Each row of a before or after table is a point. The points were changed in one or more steps. Then noise was added and the rows were shuffled. The steps act on how far a point lies along the listed directions, d1 being the first. Name the steps. A step turns or swaps two directions, mirrors them in a line or flattens them onto one, adds a multiple of one to another, or multiplies one. Angles are multiples of 10 degrees, from the lower direction toward the higher: turns from -170 to 170, lines from 10 to 170 but not 90. Use the fewest steps. Two steps may share a direction if one is a turn and the other turns, adds or multiplies; they go together, in the order done. Otherwise the lowest direction goes first.

Directions:
(1): [-53  37 -30]
(2): [-47 -51  18]
(3): [-12  33  62]
Before (8 x 3):
[[ 81  22   5]
 [ 18 -54 -36]
 [ 35 -58 -14]
 [ 31  30 -35]
 [-45  52  59]
 [-66  26 -36]
 [ 46 -27   2]
 [-33  17 -41]]
After (8 x 3):
[[-41  41  -8]
 [ 12 -27  23]
 [  0 -75 -10]
 [-35  17   3]
 [-37 -43  -7]
 [ 28  26 -77]
 [-11  -1  61]
 [  9 -12  57]]
Steps: multiply d1 by 0.7; turn d2 and d3 by 140 degrees

Directions:
(1): [-57   5  40 -53  47 -21]
(2): [-28 -64 -27  -6  19  66]
(3): [ 17  52 -14  26  73  33]
Before (14 x 6):
[[-19 -63  -8 -26 -21  39]
 [ -5 -19  -1  -7 -16  48]
 [ 16 -62 -16   9 -63  -7]
 [-18 -56  -6 -50 -95 -32]
 [-28 -18  21  -7   2  -1]
 [  9   4  -3 -17  27  41]
 [ 64  23 -28  63  20  53]
 [-17 -26  11 -13  14  18]
 [ 27 -16 -49  48 -37  34]
 [ 40  44  -7  56  44  10]
 [ -1 -19  -7  -7 -19  20]
 [ 22 -35 -40  52 -32  21]
 [  1   8  11 -17  -3 -19]
 [-38 -60   4 -25  27  31]]
After:
[[ 68  -1 -67  41 -66  30]
 [  1 -36 -24  17  41  60]
 [  6   4  -4  27  12  25]
 [-35 -53  -5 -17 -58 -11]
 [  3 -16 -11  -2 -17  24]
 [-43 -10  54 -33  15 -51]
 [-11  -8  11 -37  21  28]
 [-50 -48  54 -58 -20 -32]
 [  2 -12  -3   8  19  35]
 [ 19  20  -3   3   5  -5]
 [-25 -64  -5   2 -46 -15]
 [ 33 -51 -28  27 -56   6]
 [ 14 -42 -31   9 -10  63]
 [ -8 -21   0 -12 -16  46]]
Steps: swap d1 and d3

Directions:
(1): [ 57  47   6 -33  14  42 -21 -80   3]
(2): [-75  67 -30 -13 -10 -50  -8 -36  18]
(3): [ 15  75  18  39  -4  34 -11  61  53]
Before, 11 rows:
[[-44  27 -14  30   0 -10  -3  43   5]
 [ 42 -49  -4 -30  13  32  11 -44 -43]
 [ 28   6 -16 -22 -28  11 -25 -60 -13]
 [ 30 -23  -9  -6   1  15 -16 -29  -6]
 [ -5  10  -3  19   0  14   7  15  24]
 [ -6 -40   1  35 -10  -4  13  53   2]
 [ 27 -18   9  22  12  24  -4  42   2]
 [-30  18  -4   2   7 -19   5   9   4]
 [-12 -24  16  10   7 -13  -2   1 -12]
 [-78   1  -1  34 -23 -54   7  85  24]
 [  6 -28   1 -18   7   3   8   1 -21]]
After:
[[-14  13  -8  15  -1   7   8   7  22]
 [-27 -34  -9  25 -13 -21  12  35  -1]
 [-67  -1   5  39 -23 -44   8  95  26]
 [ 34 -46  -8 -33  12  26  11 -50 -44]
 [ 40   2  -9 -16 -27  21 -25 -49 -10]
 [-11 -24  17  10   8 -11  -3   2 -12]
 [  3 -28   0 -18   7   1   8  -1 -21]
 [-16  15   3   8   9  -6   5  21   6]
 [ -8  -8  -8   6   9  -5  -4  12  -3]
 [-38  25 -11  32   0  -6  -4  49   5]
 [ 24 -22 -12  -8   1  11 -16 -33  -6]]
Steps: flatten d2 and d3 onto the line at 60 degrees

Directions:
(1): [-29 -12 -95   1  62 -33  15  30   6 -45 -34  27]
(2): [-61 -37   3  21 -24  81   2  11  38  23 -72   9]
(3): [-13 -64 -10  62 -20 -20  -5  69 -52  21  28 -48]
(4): [ 85 -71   8   1  49  24   3  10  21  36   6  53]
(5): [  2  14 -57  56  13  53 -32 -40  44  -5  71 -27]
(6): [-21 -58   9   2 -11 -81 -49 -53  60  12 -15 -17]
Before (11 x 12):
[[-77 -22  65   1 -76  15 -18  -1   9  31 -48 -28]
 [-33  67  -5  11  16  69  12  35 -30 -25  42 -16]
 [-47  78 -19  26 -28   1  -8 -17  -2 -16  29 -38]
 [ 18  38  26 -20 -29  20  -2 -38   1  16  11   1]
 [-23 -10  17  16 -18  21 -31 -58  45  -1  -9  -7]
 [ -9  76  63  -8 -48  49 -12 -48  26   4 -19 -23]
 [ 21 -25   1  -1  19 -41  28  31 -35 -20  20  -4]
 [ 43  61 -14   1  23 -48 -32 -40 -31 -46  95  -9]
 [-60  20   1 -12 -40 -18 -20 -42   7  -4  -7 -20]
 [ 13  22  42 -73 -22 -15  29   5 -16  10 -32  31]
 [-10  11 -12  13 -12   9 -28  -2   7  21  45 -43]]
After (11 x 12):
[[ 38  50 -17  16  18 -41 -30 -21 -42 -42  96 -17]
 [-41  82   3 -14  19  78   5  -6  13 -29  13   6]
 [-91 -25  66  -1 -80  31 -19  -5  24  35 -66 -21]
 [-28 -38  10  55 -28  31 -23  -1   0  11   9 -32]
 [ 13  16  19  10 -38  28   6   5 -35  26  24 -18]
 [ 28   2   8 -36  28 -50  20 -20   4 -32   6  18]
 [-67  65 -18  34 -36  29  -7 -13  12  -8   5 -36]
 [-26  34  52  46 -65  71  -1  26 -27  22  -5 -56]
 [-12  22  -8  -3 -10  12 -32 -26  31  18  29 -28]
 [-78  -7  -3  19 -54   7 -15  -3 -13  10 -10 -35]
 [ 10  -2  34 -40 -30 -10  36  50 -57  19 -15   8]]
Steps: add -0.5 times d4 to d2; mirror d3 and d6 in the line at 70 degrees

Directions:
(1): [-57 -42  29  62  -1 -40   7  -7  19  18  72 -31  38  65]
(2): [ 20  13  51  88  30  57  -3   8 -34  34 -27  35 -58  35]
Before (12 x 14):
[[ -4  -2 -23 -27 -12 -34   6   6  15   2 -12 -13  -5 -37]
 [ 42  32 -13 -48   5  54  -5   1 -28 -34 -52  12 -44 -50]
 [-48 -41 -10 -23   2 -49  16  -1  31   8  47 -34  76  12]
 [-33 -33   3  19  -6  -5   6   6  24  -3  43  -6  17  28]
 [ 38  36  18  20  14  52  11   6 -35  24 -41  37 -27 -23]
 [ 58  39  16   7  35  46   5 -13 -24   4 -64  54 -56 -30]
 [-31 -30 -17 -25  -5 -33 -21  -9  22 -35  40 -19  35  -8]
 [ 17  23  27  31  23  47 -19 -16 -21  20 -48  23 -39   9]
 [-18 -35  52  51  12   6   6  -7   7  23  32   3 -19  45]
 [ -4 -14 -31 -56 -12 -25  -3   3  25  -2  33 -22  26 -32]
 [ 40  34 -26 -44 -16  33  -7   6   3 -16 -79  44 -26 -41]
 [  7   6 -20 -32  -2 -11  -1 -11   4   4 -16  23   8 -19]]
After:
[[ 26  18 -46 -95  -1 -29   9 -25  22 -37 -23   6  22 -64]
 [-27 -31  15  28   4 -16   0   5  17  28  59 -20  15  24]
 [-25 -27  49  79  35  16  14  10  -8  48  19   6  10  54]
 [ 22  27 -35 -70 -15   0  13  -2  -4 -11 -19   5  25 -63]
 [ 19  27 -27 -64  -1  10 -20 -20   1 -14 -51   3  -3 -42]
 [-32 -31  29  58  18   2 -22  -3   2  -4  38   0   0  33]
 [-18 -10 -38 -83 -21 -26   4 -10  16 -50  23 -45  36 -32]
 [ -2  -9  18  42  10  40   0  12  -3   8   2  24 -29  24]
 [ 36   4  30   4  16  47  -2   0 -14  10 -35  36 -60  -9]
 [-16 -13  -8 -10  -4 -29  -1 -14  13   9  13   9  26   5]
 [-28 -20  -1  13  -6 -43  10   5  18  15  16 -21   4  -1]
 [-23 -11 -46 -68 -42 -48   1  -5  47 -29  -2 -10  54 -20]]
Steps: turn d1 and d2 by 90 degrees

Directions:
(1): [ 33  23 -22  95  35  51  14  21  20   1 -16   3 -17 -24  23  85   4 -61
 -17  32]
(2): [ 12  13   1 -76  62 -16 -39  17 -11  13 -63 -68  60 -18  35  21 -39 -38
 -22   8]
(3): [-40  71 -16 -26  88 -10  -6   2 -16  71  -3  65 -62  -7   2 -17  24  11
  -4  -2]
Before, 10 rows:
[[ 12 -25  12  33 -25  21  -7  -4   0 -15  -4 -34  11  -2   1  33  -1 -14
   17  -3]
 [-19  53 -14  14  32  10   9  -2   1  44   2  46 -59 -12   7   1  24   1
    5  -4]
 [ 31 -34  -1  42 -38  13  24  -4  11 -23  11 -14 -13   1  -9  17  -4  -5
   -3  13]
 [  4  -8  -4  53 -40  15   4   3   6 -19  12 -14   7 -10 -11  22   5 -17
   17 -15]
 [ 16 -15  -2  30 -34  14   5  -8   5 -10  21  -8  -8   8   3  12   9  -7
  -10  11]
 [ 36 -12  18 -20 -15  10   0   4 -13 -34 -26 -51  59 -13   2  15 -31 -11
  -10  16]
 [ 11  17   6 -45  57  -9  -6  12 -15  23 -41 -40  37 -24  26  28 -22 -12
  -14   5]
 [ 16 -23  -7  43 -29  13  25   4   6 -23  14 -10   2  -9 -10  20   1  -4
   -6   7]
 [  0   1  -3  15  15  10  13   4   6   2   2   9 -14  -8  -6  20  20 -17
  -12   8]
 [-25 -53  17 -59 -77 -35  -9 -29 -20 -34  34  -3  13  41 -17 -87   0  55
   16 -34]]
After:
[[  2  -6 -12  45 -15  13  30   1   2  -6  22  18 -22  -7 -13  10  13   1
   -2   6]
 [  1   4  -4   6  21   9   8   7   4   3  -4   6  -9 -11  -1  21  17 -20
  -14   6]
 [ 34 -26  20  22 -55  18  21  -4  -6 -50   4 -27  37  -4 -17   7 -16   3
    1  13]
 [-11  11  -9  57 -28  13   6   1   5  -3  21  12 -18  -9 -17  13  17  -8
   18 -14]
 [ 31 -23  15 -21   0  -1   0  11  -6 -19 -30 -63  64 -17  17  34 -30 -12
   -8   2]
 [-43 -34  12 -59 -58 -35  -4 -28 -22 -13  44  31 -16  42 -21 -96  15  66
   17 -36]
 [-10  57 -14 -23  60   1 -11   6  -3  46 -31   7 -22 -22  26  15   3 -19
   -9   0]
 [  4   1  -5  31 -19  14   7  -8   1   4  26  13 -29   9  -2   8  18  -3
  -10  10]
 [  4 -21   8  49 -29  23   1  -7   2  -7  12 -10 -11   3  -9  25  13  -3
   24  -6]
 [ 16 -14  -7  50 -22  14  32  -5  10  -3  24  17 -44   2 -17   8  11   6
    3  10]]
Steps: turn d2 and d3 by -50 degrees

Directions:
(1): [-33 -17 -12 -45  18 -48 -35  13  14 -13  11   7  53  90  16 -11  13   3
  20  53  -7  59  39   3   8 -18 -16 -19 -16 -95  14  14]
(2): [  1 -48   9  -7  70 -19  -3  45   1   3  35 -33  19 -87  27   6  45 -13
  48  13  31   1  20  36   4 -64 -53  47 -29  20 -16   2]
(3): [-31 -27 -15  -5  37  48 -31 -31 -62   5  28  28  17  -6  16 -22   0 -77
 -43  59  47   5  14  23 -24  62 -23  -7  64  25  23  -8]
Before:
[[ -4   0  -5   5 -18  15  -1   4 -22  -6   8  10  -3  21  -5  -5  -8  -7
  -21   2  14   1 -15 -11 -12  15  23  -6  28   1  11   7]
 [ 10 -16   7   0  11   7   0  11 -11  -3  12 -10   3 -41   0   4  -8 -18
    7 -12   8 -21 -10   6   5 -13 -17  19  -8   3  -9   3]
 [  6  -7   3   2  14  20   0  -3 -25  -3  12   4  -2 -23   2  -1  -8 -17
  -17   3   4  -4   6   9  -1  13  -6   9  14  15  -5 -14]
 [ 17   8   8  -9   3 -55  16  36  46  -7 -16 -38  -1   4  -1   7  11  49
   59 -35 -20  16  -1 -11  20 -76   6   9 -49 -38 -20  16]
 [ -4 -15  -9   9  12  18 -14 -16 -26   6   8  -7   4  -4   6 -10  -4 -24
  -15  28  27   0   5   3 -15  17  -7  -8  27   7  12 -10]
 [  1 -17   4   3  31  29   3  -1 -27   3  30 -15  -7 -67   0   9  27 -21
  -18   9  23 -18  -7  13 -16  -1 -14  23  22  39  -5 -13]
 [  6  11  15  20 -21  32  21 -10  -8  10  -1  13 -28 -10 -13   2  -1  -3
  -10 -14  -3 -10 -13 -10  -6  30  21  -8  13  24  -8   2]
 [ -7 -28 -10  16  34  49 -12 -12 -35  22  33  14   1 -53  15  -9   4 -69
  -24  15  30 -21 -10  28 -21  37 -19  14  37  42   7  -4]
 [  3  -7  21  -9  17 -38   2  28  49   2  -1 -49  14  -9   6   1   3  52
   38 -15 -19  18   9  -2  27 -57 -10  28 -55 -24  -6   3]
 [-10   0   3   4  -1   3  -5  -3  -9 -10   8  11 -12  14  -8   1  -1 -13
  -16  -6   1  -7  -8  10  -6  23  -4  -9  17   1  14 -22]]
After, 10 rows:
[[ -7 -28  -1   1  43  46  -7 -12 -47   5  37  -5  -2 -68   4   2  27 -48
  -32  31  42 -16  -2  21 -25  20 -24  22  42  49   4 -15]
 [  1 -11   1   3  18  29  -5  -9 -34  -6  17   8   0 -23   4  -2  -6 -29
  -23   9   9  -3  10  13  -6  23  -7   6  22  19  -4 -15]
 [ -3   4  11  19 -11  48  12 -22 -28  10   6  25 -22 -13 -10  -4  -1 -30
  -22   8  14 -13  -7  -3 -13  51  14 -10  34  31  -1  -2]
 [ 23  12  11  -9  -3 -64  21  41  59  -7 -22 -45  -4   6  -5  13  13  68
   70 -51 -30  15  -5 -17  26 -91  13   9 -62 -44 -25  16]
 [ -4   0  -6   5 -21  17  -4   4 -26  -8   9  12  -3  20  -1  -7  -4 -12
  -24   2  18   1 -15 -10 -12  16  21  -6  28   2  11   6]
 [ -5 -14  -9  12  13  18 -13 -17 -28   9   8  -7   4  -4   4 -11  -5 -27
  -15  30  28  -2   5   3 -15  18  -5  -6  28   8  12  -8]
 [  6 -22   2   0  18  14  -4   3 -21  -2  15  -4   6 -42   4   1 -10 -28
    0  -1  15 -20  -8   9   0  -6 -21  18   4   8  -6  -1]
 [ 11  -2  22  -5  10 -49  10  35  62   0  -7 -55   9  -5   4  10   6  68
   49 -27 -28  18   6  -9  33 -69  -4  28 -69 -31 -12   5]
 [-12   1   1   2   2   5  -6  -2 -10  -8  10  11 -12  13  -7   0  -1 -17
  -18  -3   4  -4  -8  12  -5  28  -5  -9  20   1  13 -26]
 [-15 -37 -15  14  47  66 -22 -22 -56  21  42  23   6 -56  21 -19   6 -96
  -40  32  46 -18  -2  36 -28  57 -26  15  57  51  17  -9]]
Steps: add -1 times d1 to d3
